Each row is a point. The points of each table are mixes of a few directions, plus a little noise. How many directions does each table use, and how many do they share? Where both have some left over, give the other angles between the two spaces (their principal angles), to ten degrees, smallest first.
In the rows, zero is written as 128.

First, 5 rows:
[[108 157]
 [155  88]
 [160  81]
 [ 80 196]
 [135 117]]
Second:
[[152 118]
 [ 36 172]
 [152 117]
 [166 111]
 [138 125]]
Directions: first 1, second 1, shared 0; angles 30

First (6 x 3):
[[155  62 151]
 [ 95 195 102]
 [ 84  83 109]
 [114 166 116]
 [135  93 135]
 [187 168 156]]
Second:
[[100 169 159]
 [169  68  81]
 [ 96 164 132]
 [102 168 159]
 [156 115 165]
 [145  86  67]]
Directions: first 2, second 2, shared 1; angles 60

First:
[[151 150 123  66 144 169]
 [114 153 131  73 180 144]
 [144 116 120 135  84 133]
 [142 122 113  88  83 152]
 [ 96 122 142 212 123  60]
 [ 76  98 129 125 184 127]
 [197  96 126 227  58 129]
 [105 168 139  97 169 111]]
Second:
[[134 115 145 117 129 113]
 [115 157  91 153 128 157]
 [113 161  90 155 127 159]
 [106 176  74 168 127 174]
 [124 138 116 138 126 138]
 [113 160  90 155 126 159]
 [150  78 188  85 128  79]
 [165  41 230  54 130  43]]
Directions: first 4, second 1, shared 0; angles 80

First (7 x 9):
[[116 111 135 136 149 172 101 109 131]
 [118 195 103 168 134 158 119 145  86]
 [103  43 131 118 125 145 108 123 160]
 [144 145 104 125 116  30 147 118 144]
 [150 134 117 166 188 169  81 112 129]
 [127 210 142 100  90  92 180 123  98]
 [139  57 161  83  92 130 161 167 148]]
Second (7 x 9):
[[138 124  99 131  74 153 109 117 192]
 [122 130 146 126 162 111 140 135  87]
 [136 125 106 130  89 147 114 120 176]
 [108 134 182 123 228  81 164 146   7]
 [118 131 154 125 177 105 145 138  70]
 [133 126 114 130 101 141 119 123 160]
 [141 124  94 131  65 158 105 116 203]]
Directions: first 5, second 1, shared 0; angles 70

First:
[[156 111 109 164 137 102 230 103  91 126 188]
 [ 96 131  75 168 159 117 125 127 207 140 143]
 [100 134 116 142 147 135  84 141 188 137 103]
 [136 108 168 113 135  80 109 121  95 139  48]
 [163 142 183  94  94 168 105 135  58  96 126]
 [ 42 161 104 133  97 170 155 125 168 155 202]
 [174 165 144 138 141 164  23 137 128  54 105]
 [110 158 119  84  86  98 120  99  84 112 143]
 [184  79 163 190 176 144 174 149 127 136 113]
 [122  92  98  54 107  97 150 141 138 179 109]]
Second (10 x 11):
[[130 150 114 141 249 128  42  96 195 167 169]
 [143 131 149 115  54 128 201 147  81 100  92]
 [ 95 124 141  94 204 153 107 113 171 126 127]
 [ 82 102 128  80 188 167 116 127 182  89 106]
 [117 112 119 138 101 122 125 130 110 137 136]
 [163 139 136 157  46 101 170 140  66 142 128]
 [106 143 177 114 174 127 134 101 113 184 146]
 [107  83  53 140 122 138  64 147 176  87 135]
 [113 105 115 127  78 129 142 142 109 109 119]
 [220 187 141 174  65  90 176 137  74 142 123]]
Directions: first 6, second 4, shared 1; angles 50, 70, 70

First (8 x 14):
[[153 101  73 131 144 178 115  82 109  65 141 109 170 187]
 [157  75  73  97 168 148 110  93 129  52 143  99 170 182]
 [ 47 133  86 181 110 112 121  63 201 149  85 225 142 149]
 [131 183 171 165  88 151 146 152  84 176 132 126 101  99]
 [168 134 152 112 129 143 135 160  82 124 150  81 118 116]
 [150 146 163 117 122 129 138 165  98 146 140  99 109 101]
 [128 170 153 160  98 151 140 139  97 162 128 129 112 111]
 [ 91  80 150  61 168  12 123 168 226 148 103 154 106  78]]
Second, 10 rows:
[[119 107  92 101 134 147 156 124 132 147 137 142  53 187]
 [ 88 112 123 117 136  81 128 125 186 150 107 170 113 118]
 [163 166 183 172 117 125  86 136  91  89 125  86 245  48]
 [ 77  92  87  89 141  99 157 121 192 169 116 186  36 178]
 [150 148 153 150 122 134 109 132 103 106 130 102 185  92]
 [ 84 142 182 159 130  28  81 133 206 128  81 166 233  15]
 [145 112  89 104 129 181 160 124  94 137 153 116  50 203]
 [123 117 110 115 130 137 142 126 131 137 132 134  91 156]
 [167 146 141 144 119 166 121 132  73 104 145  85 160 122]
 [164 135 118 129 123 182 139 128  71 114 153  92 114 160]]
Directions: first 3, second 2, shared 1; angles 80

First, 11 rows:
[[200  29 122 108 153 108 135 149  79  99 154 104 117 103  98 151 140 132]
 [ 93 249 127 194  81 135 134  84 172 197  64 205 158  71  51 112 170  82]
 [ 79 159 136 178 123 162 145 144 114 137 100 173  86 145 119 123 105 119]
 [170 106 117 100 156  74 114 118  86 117 135  92 135  99 144 173 167 149]
 [129 110 136 129 106 162 137 127 167 142 124 151 127 136  93  87 115 104]
 [122 142 133 120 143 122 141 116 117 104 148 133 138 121 144 116 118 151]
 [120 121 129 108 139 114 113 117 122 151  97 123  91 142 149 143 150 129]
 [131 130 119 133  91 150 113 151 179 129 153  97 178 149 127 117 102 108]
 [134 136 127  97 118 124 119 116 166 119 157 100 173 135 150 108 120 137]
 [129 109 121 128 145 117 121 153  93 108 139  99 114 144 161 162 119 145]
 [100 116 140 113 151 141 138 133 111 107 135 131  90 162 170 115 101 153]]
Second:
[[114 139  37 145 124 134 171 148 175 174 195 119  99 177 145 147 195  77]
 [126 132 101 135 140 120 133 134 143 138 150 135 115 135 134 134 138 117]
 [119 131  95 121  59 180 186 133 136 162 138  80 143 182 128 132 202  88]
 [129 129 123 135 157 106 112 130 134 123 139 147 116 115 132 131 110 135]
 [138 117 215 105  89 153 114 107  78  96  57 107 171 104 109 109  97 163]
 [126 131 105 135 145 116 128 135 143 136 149 138 114 131 134 133 133 121]
 [132 128 139 134 172  96  96 127 128 111 128 159 116  98 129 128  88 148]
 [132 128 136 135 173  94  96 128 130 112 131 159 114 100 130 128  89 146]
 [136 117 212  98  53 179 138 107  75 106  51  82 183 126 107 108 126 150]
 [129 130 119 137 169  98 107 131 137 121 143 155 110 110 133 132 105 136]]
Directions: first 6, second 2, shared 0; angles 60, 80
